Each row is a point. Each copy is the shape, with its points in the same order, turned, moved and blurred by noise. Say if it was mirrored as well.

Shape (7 x 3)
[[-0.11 -0.11  0.32]
 [ 0.79 -0.14 -0.15]
 [-0.04  0.27  0.03]
 [ 0.01 -0.50 -0.12]
 [ 0.15 -0.11  0.58]
 [-0.20 -0.11 -0.34]
 [-0.80 -0.11  0.03]]
Copy 1 (7 x 3)
[[-0.02 -0.13 -0.30]
 [ 0.47 -0.52  0.40]
 [ 0.21  0.12 -0.06]
 [-0.26 -0.29  0.23]
 [ 0.17 -0.29 -0.51]
 [-0.15  0.13  0.32]
 [-0.52  0.36 -0.22]]
Copy 1 is: mirrored
Copy 2 (7 x 3)
[[-0.06 -0.22  0.28]
 [ 0.17  0.76  0.29]
 [-0.39 -0.06 -0.01]
 [ 0.43  0.00 -0.03]
 [-0.14 -0.07  0.64]
 [ 0.05 -0.12 -0.30]
 [-0.04 -0.77 -0.28]]
Copy 2 is: only turned

Shape (8 x 4)
[[-0.34  0.07  0.38  0.64]
 [-0.07  0.06 -0.07  0.63]
 [-0.35  0.38  0.18  0.60]
 [ 0.28 -0.35 -0.23 -0.08]
 [ 0.31 -0.01  0.04 -0.46]
 [-0.09  0.12 -0.40  0.22]
 [-0.15 -0.27 -0.17 -0.60]
 [ 0.34 -0.20 -0.05 -0.20]]
Copy 1 (8 x 4)
[[-0.16  0.13 -0.55 -0.64]
 [-0.01 -0.19 -0.57 -0.35]
 [-0.24  0.14 -0.69 -0.24]
 [ 0.41 -0.36  0.23 -0.12]
 [ 0.45  0.13  0.46  0.12]
 [-0.06 -0.36 -0.20  0.05]
 [-0.03 -0.16  0.63  0.07]
 [ 0.46 -0.20  0.27 -0.06]]
Copy 1 is: mirrored
Copy 2 (8 x 4)
[[-0.44 -0.35  0.10 -0.58]
 [-0.36 -0.19  0.20 -0.08]
 [-0.64 -0.20 -0.07 -0.38]
 [ 0.51  0.01  0.00  0.09]
 [ 0.55  0.32 -0.34 -0.22]
 [-0.12 -0.13 -0.19  0.21]
 [ 0.68 -0.17 -0.58 -0.11]
 [ 0.51  0.15 -0.07 -0.08]]
Copy 2 is: only turned
Copy 3 (8 x 4)
[[-0.72 -0.24  0.23 -0.41]
 [-0.62  0.06  0.23  0.01]
 [-0.63  0.04  0.44 -0.42]
 [ 0.11  0.02 -0.22  0.29]
 [ 0.39  0.23 -0.29 -0.16]
 [-0.15  0.19  0.37  0.17]
 [ 0.63 -0.18  0.04  0.00]
 [ 0.17  0.13 -0.32  0.07]]
Copy 3 is: mirrored
Copy 4 (8 x 4)
[[-0.70 -0.02  0.07 -0.53]
 [-0.58  0.28 -0.16 -0.20]
 [-0.62  0.31  0.24 -0.51]
 [ 0.03 -0.07 -0.35  0.33]
 [ 0.19 -0.18  0.21  0.42]
 [-0.12  0.44 -0.14 -0.06]
 [ 0.56 -0.21 -0.06  0.04]
 [ 0.02 -0.16 -0.09  0.39]]
Copy 4 is: only turned

Shape (7 x 4)
[[ 0.37 -0.11 -0.05 -0.04]
 [ 0.04 -0.38  0.27  0.07]
 [-0.56  0.12 -0.60  0.11]
 [ 0.40  0.03 -0.47 -0.50]
 [-0.13  0.09 -0.37 -0.22]
 [-0.38  0.18 -0.17 -0.14]
 [ 0.37  0.02  0.34  0.31]]
Copy 1 (7 x 4)
[[-0.22  0.04 -0.01 -0.27]
 [-0.20 -0.43 -0.13 -0.03]
 [-0.46  0.28  0.17  0.79]
 [-0.58  0.39  0.44 -0.33]
 [-0.41  0.21  0.34  0.26]
 [-0.23  0.05  0.40  0.48]
 [ 0.24 -0.09 -0.25 -0.18]]
Copy 1 is: only turned
Copy 2 (7 x 4)
[[-0.22 -0.24  0.21 -0.01]
 [-0.32  0.17  0.03 -0.27]
 [ 0.25 -0.64 -0.59 -0.46]
 [ 0.03 -0.79  0.49 -0.16]
 [ 0.22 -0.56 -0.03 -0.35]
 [ 0.36 -0.32 -0.23 -0.37]
 [-0.18  0.19  0.02  0.27]]
Copy 2 is: only turned

Shape (10 x 6)
[[-0.19 -0.24 -0.35  0.42 -0.19  0.79]
 [-0.13 -0.15 -0.05 -0.57 -0.06  0.09]
 [ 0.16 -0.43  0.23 -0.07 -0.31  0.00]
 [ 0.38  0.14  0.03 -0.56  0.35 -0.04]
 [-0.35 -0.01 -0.30 -0.15  0.13 -0.13]
 [-0.04 -0.51  0.39 -0.22  0.26 -0.09]
 [-0.50 -0.67 -0.13 -0.10  0.01 -0.09]
 [-0.40  0.14  0.04 -0.42 -0.09  0.66]
 [ 0.20 -0.59 -0.05  0.23 -0.44 -0.03]
 [ 0.06  0.14  0.61  0.27 -0.05  0.51]]
Copy 1 (10 x 6)
[[ 0.09  0.61  0.52 -0.27 -0.78 -0.14]
 [-0.35  0.20  0.26 -0.14  0.21  0.22]
 [-0.26 -0.18 -0.05 -0.15 -0.25 -0.08]
 [-0.22  0.31 -0.04  0.44  0.44  0.02]
 [ 0.22  0.21  0.45 -0.20  0.27  0.08]
 [-0.26 -0.39  0.36  0.23  0.02 -0.03]
 [-0.08 -0.22  0.71 -0.43  0.00 -0.09]
 [-0.27  0.56  0.46 -0.05 -0.21  0.60]
 [-0.09 -0.12 -0.03 -0.40 -0.39 -0.41]
 [ 0.08  0.09  0.02  0.40 -0.71  0.37]]
Copy 1 is: only turned
Copy 2 (10 x 6)
[[-0.37 -0.01 -0.79  0.33  0.24 -0.43]
 [ 0.51 -0.49 -0.22 -0.10  0.14 -0.08]
 [-0.09 -0.38 -0.29 -0.29 -0.22  0.09]
 [ 0.75 -0.12  0.06  0.10 -0.34 -0.09]
 [ 0.23 -0.24  0.10 -0.04  0.36 -0.43]
 [ 0.29 -0.03 -0.18 -0.61 -0.09  0.03]
 [ 0.03 -0.34 -0.25 -0.60  0.39 -0.41]
 [ 0.42 -0.21 -0.54  0.31  0.51  0.12]
 [-0.41 -0.46 -0.31 -0.27 -0.31 -0.19]
 [-0.13  0.29 -0.36  0.21 -0.01  0.46]]
Copy 2 is: mirrored
Copy 3 (10 x 6)
[[-0.02  0.32 -0.39 -0.69 -0.14  0.53]
 [ 0.36  0.14  0.29 -0.01  0.23 -0.16]
 [ 0.13 -0.40  0.20 -0.50 -0.07 -0.14]
 [ 0.08  0.14  0.69  0.16 -0.30 -0.14]
 [ 0.10  0.25 -0.13  0.11  0.06 -0.27]
 [ 0.05 -0.12  0.35 -0.48 -0.16 -0.53]
 [ 0.37  0.04 -0.35 -0.43  0.04 -0.57]
 [-0.02  0.61  0.31 -0.42  0.42  0.13]
 [ 0.18 -0.57 -0.11 -0.55 -0.16  0.00]
 [-0.57  0.05  0.41 -0.60  0.07  0.13]]
Copy 3 is: mirrored
